Each row of a before or after table is a point. One or more steps were done to the points. Then noise was added and the rows were shuffled. The steps act on columns, c1 being the first. What was done? A step turns or swaps two columns, mirrors them in a line or flattens them onto one, adds a multiple of one to another, or multiplies or shifts one. Angles are multiples of 10 degrees, from the lower column toward the higher: turns from -170 to 170, lines from 10 to 170 but not 90. Use the fewest steps. Two steps may share a column if one is a turn and the other turns, adds or multiplies; they go together, in the order done. Otherwise the lowest column goes first.
In the rows, zero is written as 128.

Before (12 x 2):
[[ 95 112]
 [196 116]
 [ 94 126]
 [ 74 142]
 [ 84 109]
 [102 119]
 [122 134]
 [156 173]
 [ 71 157]
 [ 87 202]
 [ 91 156]
 [136 167]]
After (12 x 2):
[[ 81 117]
 [ 96 162]
 [ 93 131]
 [102 124]
 [ 78 152]
 [123 135]
 [165 168]
 [142 165]
 [101 208]
 [193 104]
 [ 94 120]
 [ 76 169]]
Steps: turn c1 and c2 by -10 degrees

Before (13 x 6):
[[107 163  83 196 134 166]
 [173  80  96 145 130  75]
 [106 128 182 145 132 159]
 [202  62  79 102 146 155]
 [ 97 154  80 128 156 101]
 [123  77 119  96 138 157]
 [122  69 106 129 137 150]
 [193 157 117 111 125 142]
 [205 162 135 148 132 182]
 [128  92  82 136 175  81]
 [202  89 171 126 146 173]
 [ 99 143  97 147 173 174]
 [ 93  50  69 163 151 111]]
After (13 x 6):
[[134  89 160 157 124 119]
 [106  56  59 170 127 128]
 [105  85  83  87 102  90]
 [131  99  75 129 140 151]
 [115  98 149 158 164 176]
 [119  78  99 128 116 117]
 [ 65  90 173 163 145 158]
 [118 162  83  51 151 174]
 [133 126 154  64 130 142]
 [ 99 140 163  56 154 170]
 [116 179 118 152 147 151]
 [140  69  71  56 142 155]
 [162 111  79 129 141 153]]
Steps: mirror c1 and c4 in the line at 130 degrees; mirror c2 and c3 in the line at 40 degrees; flatten c5 and c6 onto the line at 60 degrees

Before (9 x 11):
[[133  76  87 108 108  82 177 131 110 169  97]
 [111 103 109 194 157 111 166  74 204  68  97]
 [113  53 132 110  80 147 115 168 211 186 148]
 [ 88  91 171  78  70 158 152 133 123 110 106]
 [130 110 127 147 159 116 110 123 198 106  86]
 [114 173 174 157 133 198  89  61  98 174  98]
 [143 172 120 108 105 113 173 127 153 151 171]
 [153 114  90 122 111 124 107 106 136 149 134]
 [105 126 120  87  92 112 184  87 199  79  78]]
After (9 x 11):
[[150  53  72 131  76 118 148  50 180 144 104]
 [111  79  84 141 104 171  72 141 131 100 152]
 [113 107 149 128 164 107 127  61 133 126 169]
 [104 116 100 126 109 107 126 121 110  90 115]
 [122 169 104 141 100 169 104 105 133 130  83]
 [141 133 175 156  77 181 102  51  99 108 184]
 [139 109 181  78 176 167 108  46  89  96 157]
 [167  91 154 162  58 157 155 133 131 165 156]
 [140 174  92 102 144 100 207 144  58 181 158]]
Steps: turn c1 and c11 by -170 degrees; turn c3 and c10 by 80 degrees; mirror c4 and c5 in the line at 80 degrees; mirror c6 and c7 in the line at 40 degrees; turn c8 and c9 by 80 degrees
